Each row of a before or after table is a point. One or more steps were done to the points. Then noise was added and the rows were shuffled. The steps act on how far a point lies along the listed directions, d1 being the first. Write out the steps. A step turns or swaps two directions, mirrors them in a line or flattens them onto one, adds a multiple of one to another, or multiplies one. Angles are multiples of 10 degrees, from the lower direction toward the higher: turns from -170 to 170, lines from 10 to 170 but not 90. Use the fewest steps. Two steps may share a direction if one is a turn and the other turns, adds or multiplies; they go together, in the order done. Otherwise the lowest direction goes first.

Directions:
(1): [-0.09 -0.23  0.46]
(2): [ 0.52 -0.02  0.10]
(3): [ 0.03 -0.47 -0.23]
Before:
[[-0.22 -0.32 -0.12]
 [ 0.00  0.04  0.19]
 [-0.07 -0.11 -0.02]
 [-0.55 -0.22  0.12]
 [-0.24  0.12  0.21]
 [ 0.24 -0.13 -0.17]
 [-0.15  0.00  0.42]
 [-0.06 -0.33 -0.02]]
After (8 x 3):
[[-0.56 -0.29 -0.18]
 [ 0.05  0.06  0.22]
 [ 0.54 -0.17 -0.15]
 [-1.33 -0.11  0.03]
 [-0.27  0.11  0.45]
 [-0.55  0.18  0.18]
 [-0.17 -0.10 -0.08]
 [-0.12 -0.32 -0.02]]
Steps: add -0.3 times d1 to d3; multiply d2 by 2.5

Directions:
(1): [ 0.10 -0.47 -0.26 -0.48  0.14 -0.09]
(2): [ 0.15 -0.24  0.65 -0.14 -0.19 -0.02]
Before, 14 rows:
[[ 0.09 -0.13 -0.39 -0.13  0.33 -0.19]
 [ 0.10  0.29  0.12  0.28 -0.11  0.09]
 [-0.17  0.34  0.27  0.37 -0.09 -0.17]
 [ 0.11  0.21  0.42  0.27 -0.01 -0.02]
 [ 0.14 -0.82  0.32 -0.80  0.09 -0.07]
 [ 0.15  0.04  0.75  0.01 -0.18  0.07]
 [ 0.03 -0.45  0.57 -0.20  0.03 -0.02]
 [-0.14  0.31 -0.24  0.34  0.05  0.16]
 [-0.02  0.22 -0.07  0.08  0.01 -0.02]
 [ 0.11 -0.23 -0.14 -0.35  0.16  0.00]
 [ 0.12 -0.29 -0.07 -0.27  0.02 -0.11]
 [ 0.00 -0.55 -0.35 -0.26  0.19 -0.07]
 [ 0.05 -0.13  0.18  0.46 -0.10 -0.03]
 [ 0.30 -0.91 -0.29 -1.07  0.13 -0.28]]
After (14 x 6):
[[ 0.19  0.20  1.34  0.20 -0.55 -0.02]
 [ 0.01 -0.35 -0.35 -0.28  0.20  0.04]
 [-0.15  0.61 -0.26  0.42  0.15  0.11]
 [ 0.07  0.09 -0.37  0.00  0.12  0.04]
 [-0.11  0.36  0.94  0.49 -0.24  0.12]
 [ 0.05 -0.31  0.63  0.09 -0.16 -0.02]
 [ 0.03 -0.01 -0.14 -0.16  0.10 -0.08]
 [ 0.00  0.28 -0.39  0.17  0.23 -0.08]
 [-0.20  0.10 -0.51  0.04  0.21 -0.22]
 [ 0.22 -0.25  0.45 -0.15  0.07 -0.17]
 [ 0.09  0.07  0.39  0.12 -0.15 -0.04]
 [-0.23  0.36  0.28  0.52  0.01  0.14]
 [ 0.09  0.06  0.48 -0.05 -0.06  0.06]
 [ 0.01 -0.14 -0.31  0.42  0.04 -0.06]]
Steps: turn d1 and d2 by 110 degrees

Directions:
(1): [-0.01 -0.01 -0.52  0.27  0.45 -0.07  0.40 -0.17]
(2): [-0.38 -0.08  0.20  0.06 -0.08 -0.62  0.01 -0.40]
(3): [-0.13  0.20  0.23  0.52 -0.37  0.24  0.41  0.00]
(4): [-0.16 -0.22  0.32  0.45  0.45  0.04 -0.30  0.25]
(5): [ 0.71 -0.07  0.04  0.32 -0.12 -0.30 -0.11 -0.10]
Before, 11 rows:
[[-0.20 -0.08 -0.20 -0.07  0.17 -0.20 -0.29  0.25]
 [ 0.46 -0.09 -0.07  0.22  0.12  0.09  0.12 -0.06]
 [ 0.53 -0.14 -0.23  0.46  0.38 -0.18  0.16  0.09]
 [ 0.12 -0.23  0.00  0.56  0.56 -0.31  0.03  0.01]
 [-0.18 -0.17  0.04  0.15  0.41  0.11  0.03 -0.04]
 [ 0.07  0.25 -0.44 -0.06 -0.69 -0.05  0.61 -0.52]
 [-0.22 -0.13  0.25  0.38  0.48 -0.03  0.02  0.19]
 [-0.12 -0.10 -0.39  0.00  0.34 -0.39  0.19 -0.14]
 [-0.01  0.22 -0.15 -0.01 -0.61 -0.32  0.45 -0.53]
 [-0.25 -0.16  0.03  0.45  0.57 -0.12 -0.01  0.16]
 [ 0.26  0.61 -0.64 -0.04 -0.46  0.10  0.98 -0.47]]
After (11 x 8):
[[-0.08  0.28 -0.26 -0.03 -0.77  0.04  0.59 -0.45]
 [-0.25 -0.04 -0.05  0.25  0.14 -0.02 -0.22  0.36]
 [ 0.24  0.62 -0.32 -0.04 -0.68  0.10  0.83 -0.41]
 [-0.32  0.26 -0.08 -0.10 -0.61 -0.15  0.49 -0.46]
 [-0.02 -0.17 -0.05 -0.32  0.52 -0.18 -0.22  0.15]
 [-0.03 -0.18 -0.01 -0.14  0.36  0.11 -0.13  0.00]
 [ 0.39 -0.19  0.00  0.23  0.20 -0.51 -0.02 -0.05]
 [-0.34 -0.04  0.01  0.22  0.15 -0.07  0.18  0.06]
 [-0.11 -0.18 -0.13 -0.19  0.55 -0.21 -0.28  0.15]
 [ 0.02 -0.26 -0.01  0.00  0.46 -0.49 -0.21 -0.06]
 [ 0.40 -0.13  0.04  0.10  0.04 -0.18  0.01 -0.21]]
Steps: multiply d1 by 0.4; turn d2 and d5 by -40 degrees; mirror d3 and d4 in the line at 120 degrees

Directions:
(1): [-0.01 -0.25  0.11 -0.29 -0.01  0.71 -0.36  0.39 -0.15  0.20  0.02]
(2): [-0.03 -0.22 -0.34 -0.21  0.07  0.03  0.44 -0.17 -0.27  0.36  0.62]
(3): [ 0.08 -0.51  0.37 -0.22  0.21 -0.25 -0.31 -0.43 -0.35 -0.22  0.01]
Before:
[[-0.10 -0.18  0.26  0.04  0.05 -0.22 -0.08 -0.14 -0.02 -0.20 -0.06]
 [ 0.05 -0.03  0.24  0.22 -0.02 -0.05 -0.34  0.00  0.08 -0.31 -0.37]
 [-0.04 -0.23  0.13 -0.05  0.13 -0.07  0.02 -0.29 -0.29 -0.10  0.14]
 [-0.13  0.00  0.34  0.00 -0.05  0.16 -0.37 -0.02  0.00 -0.06 -0.20]
 [-0.03  0.26 -0.23  0.13 -0.02 -0.09  0.29  0.29  0.21 -0.11  0.14]
 [ 0.01  0.45 -0.15  0.22 -0.07  0.22 -0.04  0.23  0.27 -0.15 -0.47]
 [-0.02  0.21  0.06  0.18 -0.08 -0.26 -0.14  0.06  0.18 -0.25 -0.37]
 [ 0.08 -0.16  0.18 -0.05 -0.03  0.15 -0.17  0.07 -0.04  0.00  0.00]
 [ 0.20  0.00  0.31  0.15  0.03 -0.22 -0.25 -0.16  0.10 -0.35 -0.35]
 [ 0.07 -0.23 -0.01 -0.23  0.06 -0.03  0.00 -0.18 -0.18  0.11  0.25]
 [ 0.00  0.22  0.11  0.17 -0.03 -0.19 -0.13  0.01  0.26 -0.18 -0.28]
 [ 0.05  0.14 -0.24  0.19 -0.04 -0.65  0.59 -0.45  0.11 -0.03  0.23]
 [ 0.09  0.34 -0.31  0.13 -0.13  0.19  0.18  0.36  0.17  0.23 -0.07]
 [ 0.10  0.27 -0.09  0.25  0.03 -0.34  0.03 -0.01  0.16 -0.33 -0.50]]
After (14 x 11):
[[ 0.09 -0.34  0.47  0.10  0.11 -0.25 -0.51 -0.29 -0.14 -0.45 -0.37]
 [ 0.05  0.17  0.05  0.11  0.06  0.07 -0.20 -0.02  0.08 -0.29 -0.46]
 [ 0.09 -0.34  0.28 -0.22 -0.02  0.53 -0.39  0.25 -0.15  0.09  0.02]
 [ 0.03  0.08  0.21  0.22  0.05 -0.80 -0.09 -0.41  0.07 -0.48 -0.39]
 [-0.05 -0.09  0.04  0.04  0.08 -0.10  0.13 -0.25 -0.19 -0.08  0.13]
 [ 0.04 -0.08 -0.11 -0.19 -0.02  0.18  0.06  0.04 -0.07  0.22  0.24]
 [-0.11 -0.34  0.55 -0.24  0.03  0.43 -0.67  0.01 -0.22 -0.03 -0.18]
 [-0.08 -0.19  0.27  0.09  0.08 -0.49 -0.02 -0.33 -0.04 -0.30 -0.06]
 [ 0.26 -0.19  0.48  0.16  0.16 -0.70 -0.26 -0.59 -0.04 -0.57 -0.37]
 [ 0.03  0.85 -0.61  0.84 -0.11 -1.94  1.43 -1.03  0.56 -0.33  0.17]
 [ 0.04  0.10  0.24  0.20  0.09 -0.67 -0.10 -0.39  0.16 -0.38 -0.28]
 [ 0.15  0.25  0.00  0.42  0.16 -1.20  0.23 -0.64  0.12 -0.66 -0.53]
 [ 0.08  0.31 -0.29  0.09 -0.13  0.31  0.14  0.42  0.15  0.26 -0.06]
 [-0.03  0.40 -0.30  0.27 -0.02 -0.39  0.47  0.14  0.29 -0.18  0.14]]
Steps: multiply d1 by 3; add -1 times d2 to d3

Directions:
(1): [ 0.22  0.17 -0.13 -0.43 -0.46 -0.14  0.38 -0.19  0.61 -0.22  0.07 -0.36
 -0.18 -0.09]
(2): [ 0.07  0.27 -0.42 -0.38  0.04  0.22  0.36  0.16 -0.22 -0.24 -0.28  0.53
  0.39 -0.26]
(3): [ 0.10  0.31  0.20 -0.01  0.39  0.48 -0.04  0.60  0.55  0.23 -0.16 -0.14
  0.01  0.06]
(4): [ 0.26  0.01 -0.41  0.45 -0.10  0.06  0.21 -0.07  0.20  0.24 -0.07  0.53
 -0.56  0.29]
Before, 10 rows:
[[-0.39 -0.31  0.57  0.56  0.58  0.00 -0.48 -0.17 -0.73  0.33  0.28  0.05
   0.06  0.07]
 [-0.05  0.35  0.04 -0.72  0.37  0.55  0.09  0.34  0.44 -0.23 -0.10 -0.33
   0.57 -0.47]
 [ 0.12 -0.01 -0.42  0.16 -0.18  0.02  0.23 -0.06 -0.04  0.08  0.18  0.44
   0.10  0.11]
 [-0.10  0.16  0.29  0.11  0.36  0.39 -0.19  0.47  0.00  0.23 -0.12 -0.29
   0.28 -0.08]
 [-0.57 -0.13  1.01  0.06  0.76  0.03 -0.79  0.21 -0.46  0.05  0.08 -0.44
   0.41  0.05]
 [-0.10  0.18  0.17  0.03  0.36  0.48  0.00  0.49  0.18  0.25 -0.33  0.06
   0.32  0.01]
 [ 0.17 -0.02 -0.35  0.03 -0.23 -0.03  0.08 -0.13 -0.21 -0.10  0.11  0.34
  -0.04  0.04]
 [-0.15  0.02  0.11  0.06  0.45  0.33 -0.28  0.33 -0.50  0.19 -0.07  0.21
   0.25 -0.08]
 [-0.17 -0.34  0.29 -0.06 -0.19 -0.31 -0.24 -0.37 -0.12 -0.05  0.25 -0.41
  -0.20  0.04]
 [-0.08  0.16 -0.08 -0.53 -0.23  0.06 -0.01  0.03  0.04 -0.37 -0.20 -0.05
   0.33 -0.32]]
After, 10 rows:
[[-0.10 -0.10 -0.30  0.29  0.01 -0.01  0.01 -0.11 -0.71  0.07 -0.10  0.40
   0.13 -0.05]
 [-0.01 -0.05  0.20  0.21 -0.06 -0.02 -0.11  0.08  0.30  0.23  0.38 -0.34
   0.06  0.18]
 [ 0.04  0.27 -0.08 -0.56  0.09  0.33  0.22  0.30  0.14 -0.19 -0.21  0.02
   0.23 -0.26]
 [-0.16  0.27 -0.28 -0.03  0.67  0.34  0.09  0.26 -0.76 -0.10 -0.47  1.21
   0.39 -0.05]
 [ 0.15  0.03  0.16  0.10 -0.05  0.10 -0.19  0.17  0.33  0.07  0.24 -0.33
  -0.18  0.16]
 [-0.07 -0.09 -0.06  0.38  0.29  0.20 -0.28  0.16 -0.48  0.34 -0.01  0.39
  -0.12  0.08]
 [-0.18  0.25  0.23  0.04  0.88  0.57 -0.05  0.41 -0.46  0.22 -0.11  0.46
   0.49 -0.17]
 [-0.18 -0.31 -0.09  0.44 -0.08 -0.19 -0.08 -0.35 -0.54  0.14 -0.08  0.40
   0.00  0.17]
 [ 0.16  0.05 -0.38  0.11 -0.36  0.01  0.05 -0.16  0.35  0.02 -0.16  0.30
  -0.44  0.14]
 [ 0.13 -0.21 -0.78  0.34 -0.30 -0.15  0.26 -0.73 -0.14 -0.04  0.10  0.65
  -0.47  0.01]]
Steps: mirror d1 and d3 in the line at 170 degrees; turn d2 and d4 by 130 degrees
